Each row is a point. Any point is a mix of the corners, with weights that add up to 1. It lies inside the corners' shape when no weight is negative. Say inside or outside, and name the corners with a negative weight.

Corners:
(1): -28, 29, -27
(2): -14, -26, 18
(3): -9, 5, -91
(4): 37, 32, 56
Points:
-24, -9, -92 => outside (4)
-3, 29, -19 => outside (2)
-23, 25, -23 => inside
21, 40, 11 => outside (2)
16, 12, 31 => inside
21, 18, 61 => outside (3)
4, 25, 3 => inside

Corners:
(1): -35, -9, 109, 31, -33, 59, 13, -45
(2): 17, 6, -50, -45, 73, 9, -1, -41
(3): 4, 46, -11, -9, 27, -30, 47, -50
(4): 107, 13, -48, -38, 81, -35, -62, 37
(5): -26, -23, 55, -25, -13, -29, -27, 2
(6): -14, -39, -12, 25, 20, -35, 20, -1
(7): -62, 16, 34, 20, -18, 21, 24, 6
(8): 18, -42, -43, -71, 58, -14, 60, -5
(9): 20, -49, 35, -1, -67, 19, -39, -5
Points:
-56, 0, 32, -1, 3, 0, 38, -26 => outside (4, 9)
13, -10, -14, -26, 26, -12, -2, 1 => outside (1)
-6, 2, 26, -20, 2, -4, 1, -15 => outside (6)
0, -26, -8, -18, 27, -12, 29, -9 => inside
-8, -9, 22, -5, 14, 16, 10, -27 => inside

Corners:
(1): 12, 54, 97, 48, -31, 8, -24, 18, 34, -18, -35, 23
(2): 1, 27, 11, -54, 13, 1, -14, 11, 12, -48, -67, 40
(3): -7, 31, 37, 75, -69, -32, 70, -79, -43, 13, -35, 53
(4): 37, -8, 51, -4, -16, -46, -2, 3, -80, -6, -12, -14
(5): -62, -3, -44, -9, 7, 84, -44, 25, -10, -1, -70, -25
(6): -4, 0, 62, -25, -39, -22, 19, -10, 10, 13, -23, -14
(7): -28, 29, -4, -6, 0, 51, -41, -67, 19, 8, -35, -23
(8): 44, -15, -6, 48, -30, -24, 6, 6, -39, -56, -34, -16
(9): 30, -60, -16, -54, 139, 29, 69, 57, 13, 57, -54, -37
(10): 7, 3, 45, -16, -31, -38, 43, -32, -53, -61, 32, 66
(11): -67, 70, 34, 6, 13, -13, -22, 16, 38, -6, -28, -23
(12): 52, -52, 2, 42, -9, -52, -11, -3, 28, -8, 3, 89
(13): 6, 60, -3, 2, -42, 34, -22, 61, -8, 1, -21, -28
Points:
21, -3, 27, 8, -14, -34, 31, -22, -23, -4, -16, 18 => outside (1, 5)
11, -8, 14, 8, -12, 12, 5, -6, -23, -3, -24, 5 => outside (2, 11)
3, -4, 5, 8, 14, 11, 13, 31, 17, 7, -54, -1 => outside (4, 7, 10)
-13, 19, 8, 0, -5, 24, -19, -40, 4, -1, -30, -6 => inside
7, -6, -18, 12, -56, 10, -8, -48, -4, -40, -18, 61 => outside (1, 4, 9, 11)
42, 3, 33, 42, -15, -30, 14, 2, -8, 9, -24, -11 => outside (2, 5, 10)
9, 9, 23, -4, -8, -9, -7, -4, -17, -11, -26, 7 => inside

Corners:
(1): 51, 37, 20, -60, 6, -28, -33, 8, -5, -9, 49, 48, -73, -44, -23, -33, -34, 15, 0, -39
(2): 27, 5, -59, -29, 27, -21, 30, 33, 9, 1, 30, 8, -55, -9, -78, 2, -31, 17, -20, -28
(3): 16, -1, 14, -78, 10, -60, -4, -4, 12, -75, 25, 34, -31, -48, -63, 3, -2, 58, 48, -35
(4): -23, -16, 19, -8, 13, -10, -65, -24, 14, 42, -23, -5, -32, 45, -33, 44, 23, -8, 34, 31
(5): 9, -73, 51, 16, 37, -7, -4, 31, 63, 17, -8, -20, 58, -17, 76, 14, -31, 2, 11, 44
(6): 14, 46, 9, -14, -10, 23, -16, -34, 18, -53, 71, 0, 33, -85, -36, -17, -17, 33, -18, -54
(7): -41, -39, 4, -37, 1, -15, 6, 4, 20, -64, 26, 52, -70, 10, -57, -4, -53, 20, -30, -25
(8): 14, -94, 11, 92, 32, 16, -55, -32, 24, 0, -41, -19, 24, -64, 72, -4, -7, 31, 34, 1
(9): 87, 2, 8, -23, 8, -14, -18, 17, 52, -38, 40, 59, 19, -24, -30, -32, 15, 17, -47, -67
(10): 17, -34, 54, 62, 21, -11, -50, -3, 2, -30, -50, -53, 47, -10, 29, -58, -66, 4, 69, 28
(11): -24, -59, -40, -37, -48, 25, 15, 12, -4, 32, -14, 41, 10, -2, -34, 8, 27, -53, 3, 40
(12): 29, -25, 40, 9, 34, 41, 30, 3, -3, -12, -43, 65, 11, 6, -53, 2, 12, 40, 8, 81
(13): -10, -1, 14, -26, 43, -36, 32, 32, 21, -26, 34, 59, -14, -65, -37, 36, 5, -54, -2, -72
(14): 34, -108, 22, 55, 25, 26, -13, -43, -2, -21, 10, -60, 54, -8, 66, -4, -8, -59, 22, 60
(15): 1, 23, -36, -17, 21, -72, -16, 15, 34, -45, 31, 66, -2, -35, 11, 57, -41, 14, -15, -19
(16): 10, -55, 61, 2, -5, 7, -53, -38, -24, 26, -100, -82, 36, -14, 22, 30, -28, -14, 19, 46
(17): -9, 28, -29, -84, 49, -1, -38, -14, -6, -10, -17, 2, -4, -6, 2, -11, -3, -24, 20, -57
(18): 17, 15, 26, -20, -2, -58, 45, -5, 3, -29, 5, 39, -22, 6, 34, 2, 21, 57, -17, -63
(19): 48, -53, 49, 15, -7, 40, -24, -32, 35, -3, -32, -33, 54, -4, 75, 48, -54, 15, 64, 4
(20): 0, -55, 27, -7, -15, 92, -47, 52, -26, -13, -22, -7, -17, 16, -20, 26, 44, -13, 13, 53
(21): -8, -43, -16, 16, -26, 16, 11, 23, 64, -31, -83, 2, -65, -1, 6, 10, 14, 0, 27, 80
Points:
16, -22, 15, -21, 2, 12, -6, 1, 23, -25, 9, 26, -16, -19, 0, 3, 9, 6, 8, -2 => outside (2, 10, 15, 16)
0, -34, 17, -2, 3, 1, -14, 0, 9, -11, -10, 3, -4, -13, -3, 12, -15, 1, 16, 17 => outside (9, 17)
-1, -3, 13, -39, 10, 8, 7, 2, -27, -22, 8, 22, -23, -40, -62, -2, -10, -3, 13, -49 => outside (4, 5, 9, 14, 15, 21)
16, -29, 23, 0, 20, 11, -35, 0, 11, -17, -17, -11, 2, -18, -2, 12, -18, 1, 20, 14 => outside (11, 18)
4, -13, 16, -29, 6, 2, -1, 6, 17, -23, -12, 16, -8, -7, -37, -2, -2, 16, 11, -7 => outside (1, 8, 14, 15)

Corners:
(1): -23, 65, 20, -49, 60, 4, -24, -20, -75, 30, -9, -7, 18, -29, 24, -14, -7, -4, 70, -53
(2): -24, 50, 7, -16, -10, -23, -5, -37, -71, -51, -48, -83, -1, -31, -40, -12, 4, -5, 72, -43
(3): -55, 71, 0, 39, -33, -6, -32, 23, 26, -5, 16, 17, -6, -97, -24, -32, -67, 9, -35, 3
(4): -2, -32, -78, -50, 32, -40, -1, -42, -78, 39, -32, -29, -23, 57, 20, 42, -15, -4, 11, 10
(5): -11, -7, -22, -36, 49, -9, 34, -33, -9, 26, 0, 20, -44, 9, 13, -16, 51, -33, 16, 53
(6): 40, 7, -48, -13, 17, 42, 51, -45, -26, 14, -8, -11, -69, -23, -22, 3, -26, 14, 35, -16
(7): 35, 5, 37, -27, 0, -95, 46, -9, 8, 55, 15, 54, -57, -88, 30, -30, 98, -4, -60, -14
(8): -6, -19, 51, 16, -27, -29, 25, 1, 3, 78, -59, 73, -38, -104, 22, 12, 36, -14, -58, 26
(9): -14, -24, -73, -18, 54, 50, 2, -40, -32, -16, 19, 2, 19, 82, -75, 8, 16, 41, 92, -49
(10): -25, -43, 18, 61, -23, 6, 8, -80, 25, 12, 4, 28, -53, -44, 39, -44, 27, -20, -83, 36
(11): 30, 37, -2, 45, -8, -64, 76, 27, 30, 75, -7, 20, -10, -33, 20, -26, 1, -14, -64, -13
(12): -70, 35, 25, -90, 7, 2, -12, -12, -83, 17, 13, -56, 25, 46, -9, -20, -43, 22, 105, -48
(13): 68, -34, -11, -1, 11, 37, -5, 7, 65, 29, -20, -34, -29, 34, -24, -7, 38, -4, -33, -1
(14): -38, -7, -15, -21, 34, 26, -10, -18, -39, 37, 19, -37, 21, 12, 2, 55, -15, -40, 94, -40
(15): 0, 30, -11, 27, -100, 39, -20, 46, 0, -39, 15, 15, 38, -28, -13, -33, -5, 2, -7, -33
(16): 2, -36, -44, -35, 1, 29, 48, -58, 17, 46, 16, -4, 50, -12, 9, 1, 39, 12, -49, 42
(17): 42, 40, 29, 9, -52, -52, -14, 4, 59, -27, -51, 41, 16, -75, 35, -35, -48, -24, -30, -38
(18): -39, -4, 5, -22, -18, 15, 16, 61, 20, -40, 27, 56, 8, -52, -20, -61, -57, -53, -85, -28
(19): 26, 10, -25, 20, -50, -5, 3, 67, 24, -46, 41, 3, 44, -47, -9, -79, -78, 17, -25, 21
(20): -26, 47, 39, -12, 9, 24, 7, -28, -93, -53, 7, -40, 11, 65, 0, 24, -32, 29, 80, -25
(21): -10, -24, -25, -7, 47, 17, 50, -9, -7, -6, -21, -29, -23, 29, 27, 34, 17, 90, 34, -37
Points:
-7, 8, -8, -16, 12, -5, 15, -18, -19, 16, -7, -6, -11, -14, 0, -7, -7, 3, 11, -6 => outside (15)
11, 5, -8, -25, 19, -14, 25, -21, -22, 12, -8, -24, -14, -2, 12, -10, -1, -1, 13, -14 => outside (3, 8, 9, 15)
-12, 2, -6, -13, 5, 1, 14, -12, -11, 8, -2, -4, 8, -7, 7, -4, 3, 8, 1, -8 => outside (6)
-10, 12, -3, -8, 0, -6, 6, -4, -15, 9, -2, 5, -11, -19, -2, -10, -6, -1, 11, -16 => outside (16)
-12, 10, 1, -14, 5, -5, 10, -3, -10, 8, -2, 6, 1, -17, 5, -16, -3, -7, 0, -13 => outside (6)
-2, 10, -2, -1, -8, -4, 13, -6, -8, 8, -4, 2, -2, -24, 1, -15, -10, 1, -6, -15 => outside (5)
-15, -11, -5, -15, -10, 3, 1, -7, -3, 8, 9, 9, 7, -2, 6, -6, 2, 2, -8, 2 => outside (1, 2, 6, 11)

Corners:
(1): 34, 17, -53, -61, -13, -16, -61, -11, -4, 30, -2, -19, -27, -30, 44, -37, -10, 33, -33, 11
(2): 18, 22, 43, -55, -55, 44, 60, -29, 24, -44, 56, 4, 34, 23, -1, 55, -8, -34, 51, -17
(3): -26, -1, 13, 40, -11, 49, -74, 24, -42, -27, 61, 6, -10, 34, -79, -25, -28, 33, 14, -54
(4): -21, -38, 2, 6, -21, -44, 5, 41, -3, 13, -29, 5, 40, -10, -66, -29, 67, 43, -39, 25
(5): -32, -32, 21, -54, 36, 10, -54, 37, -28, 43, 64, -3, -43, 17, 16, -58, 25, 32, -15, -11
(6): 55, -23, -25, 79, 30, -52, 23, 28, 11, 52, -4, 22, -1, 0, 26, 25, 36, -65, 6, 79
(7): -13, -44, 9, -37, -34, -20, -13, 51, -43, 11, 40, -6, 0, 28, -47, -19, 24, -31, 7, 26
(8): 13, 20, -20, -69, 6, -19, -58, 49, -66, -27, -45, 41, 6, 37, -3, 15, 32, 6, -44, 39
(9): 24, -25, 1, 33, -23, -20, -62, -4, 35, -55, 17, 66, 29, 3, 22, 48, -38, 5, 73, 23
(10): -28, 12, -69, -31, -26, -26, -55, 69, 28, 11, 37, -56, -57, 41, 46, -26, 19, 19, 4, -25
(11): 5, -71, 38, 55, -12, 68, 44, 63, 49, -52, 8, -40, -12, -9, -39, -25, 30, -16, 5, -54
(12): 44, -27, 22, -18, -4, -20, 7, 1, -44, 31, 55, 43, 30, -3, -5, -7, -21, 15, -4, 3
(13): -10, -7, -12, -33, -38, 71, 1, -20, 12, 18, 35, 57, 17, -22, 27, 54, -41, -14, 34, -25
(14): -19, 39, 15, 16, 31, 32, -68, 10, 20, 10, -10, -2, 9, -39, 9, -12, -33, 52, 26, 38
(15): -29, 15, 13, -16, -51, -19, -65, 35, -52, 12, 31, 23, -22, -42, -58, 17, -52, 54, -25, -17
(16): -42, -28, 2, 9, 31, 17, -25, 50, -1, 22, -2, 4, -54, 63, -19, 5, -18, 17, 23, 15
(17): -23, -23, -22, -2, 48, 18, 58, -9, 52, -47, -58, 56, 83, -53, -44, 61, 43, -30, 50, -1
(18): -22, 46, 6, -71, -36, 52, 38, -46, -16, -35, -21, 45, 4, -25, 13, 34, -16, 39, 51, -14
(19): -49, 42, -53, -65, -6, -75, 3, -13, 28, 9, 32, -38, -3, 11, 57, -25, -2, 5, -11, 69
(20): 40, -28, -51, 47, 33, 59, 17, 30, 49, 69, 91, -53, -32, -48, -2, -31, 1, 12, -9, 14
(21): 14, -23, -59, 2, -41, -35, 68, -22, 58, -18, 26, -45, 37, -3, 61, 46, 19, -38, 36, -9
Points:
2, -22, -5, -38, -32, -30, 4, 34, -20, 18, 37, -12, -11, 28, 6, -7, 16, -18, -15, 11 => outside (3, 9, 14, 17, 18, 20)
-21, 4, 14, -31, -16, 34, -39, 16, -15, -24, 9, 34, 0, -3, -24, 16, -23, 26, 25, -26 => outside (4, 6, 19, 20, 21)
-2, -3, -10, -11, -13, -5, -16, 14, -1, 8, 26, -2, -6, 5, 8, -1, -5, 10, 6, 10 => outside (17)
-5, -23, 10, -2, -27, -11, -4, 34, -2, 16, 41, 6, -17, 11, -11, -3, 3, 7, 6, 9 => outside (1, 3, 8, 14, 17, 21)

Corners:
(1): -32, -15, -14, -1, 1, 3, 11, 1, 23, 4, 22, 42, 45, 26, -29, 33, -49, 1, -55, -7
(2): 87, 32, 48, -2, 35, 62, -25, 10, 46, -42, 29, 98, 28, 20, -55, -5, -3, -16, -8, 61
(3): -80, -28, 16, -31, 5, -13, 16, -34, 36, -11, 48, 77, 52, -11, -39, -9, -17, -38, -42, 37
(4): 48, 27, 27, 15, 32, -21, -54, 34, 44, -32, -9, 49, -36, 52, 18, 19, -7, 45, -18, 13
(5): -12, -40, -52, -21, -27, -31, 82, -43, -58, -32, 10, -34, -17, 12, 5, -69, -15, -36, -34, -12
(6): -57, -59, -53, -1, -63, -76, 51, 2, -55, 63, -4, -20, -19, 12, 10, -6, -8, -25, 7, -56
(7): -54, -26, -15, 11, 8, -5, -8, -49, -38, -22, -16, 3, 24, 27, 17, -19, -24, -49, 22, -17
(8): 69, -22, -1, 29, -14, -76, -12, -2, 2, -14, -13, -83, -45, -1, 10, 27, 42, 63, 25, -9
(9): -15, -43, 9, 30, 21, 10, 0, 50, 24, -44, -44, 86, 35, 10, -61, 17, 23, 0, -29, -20
(10): 53, 38, 23, 0, 6, -24, -14, 9, 11, -15, -32, 15, -9, -14, 10, -36, 15, 58, -16, 64
(11): -50, -5, -51, -12, 22, 37, 57, 19, 36, -33, 7, 72, 12, -23, -60, -4, -52, -20, -24, -18
(12): -35, -28, -5, 12, 58, -41, 79, -93, -65, -35, 40, 20, -11, -45, -19, -9, -55, -12, -20, -42
(13): 42, 47, 46, 18, 25, 48, -56, 25, 19, -32, 51, 82, 23, 42, 24, -50, 30, 52, -34, 32
(14): 10, 2, -3, 29, -20, -90, 9, 4, -41, -6, -33, -5, -9, 40, 91, 13, 41, 41, 50, -9
(15): 76, 35, -14, -49, -17, -27, -48, -13, -7, 7, 17, -13, 9, 26, 16, -34, 33, 22, -8, 6
(16): 66, 40, -10, 53, 1, -31, -10, 6, 24, -27, 18, 40, -2, 32, -57, -22, 18, 49, -30, 26
(17): 33, 25, 44, 25, 24, -8, -10, -30, 36, 12, 1, 47, 10, 48, 6, -6, 56, 43, -20, 2
(18): -13, 12, -34, -8, -11, -51, 19, 38, -56, -16, -52, -35, -26, 0, 57, -12, 70, -49, 6, 43
(19): -27, 7, 48, -37, -6, 22, 33, 2, 7, -43, 7, 39, 35, 9, -95, -36, 5, -32, -48, -6
(20): -91, -47, -45, 4, -91, -55, 21, 9, -64, -12, -59, -4, -18, 4, 33, 52, 53, -29, 22, -35
(21): -38, -9, 14, 9, 12, 1, 57, -27, 17, -46, 3, 48, 50, -66, -21, -27, -23, -78, -47, -8
Points:
21, 14, 11, 3, 7, 1, 3, 23, 30, -17, 1, 55, 23, 12, -25, -21, 11, 2, -35, 19 => outside (7, 8, 12, 20)
-16, -6, -4, 1, 0, -11, 18, -10, -3, -20, 5, 37, 16, 9, -9, -13, -1, -21, -23, -3 => outside (8, 10)
-51, -48, -34, 11, -16, -26, 69, -16, -37, -19, -19, 1, 0, -8, -31, -3, -7, -47, -15, -33 => outside (3, 4, 10, 13, 14, 15)
-32, -25, -17, -3, 1, -16, 37, -26, -27, -16, 13, 20, 5, -3, -28, -6, -11, -20, -20, -21 => outside (4, 10, 14, 21)
9, -2, -2, 11, 3, -20, 14, -6, -10, -19, -5, 18, 1, 9, -1, -9, 9, 3, -13, -6 => outside (3)
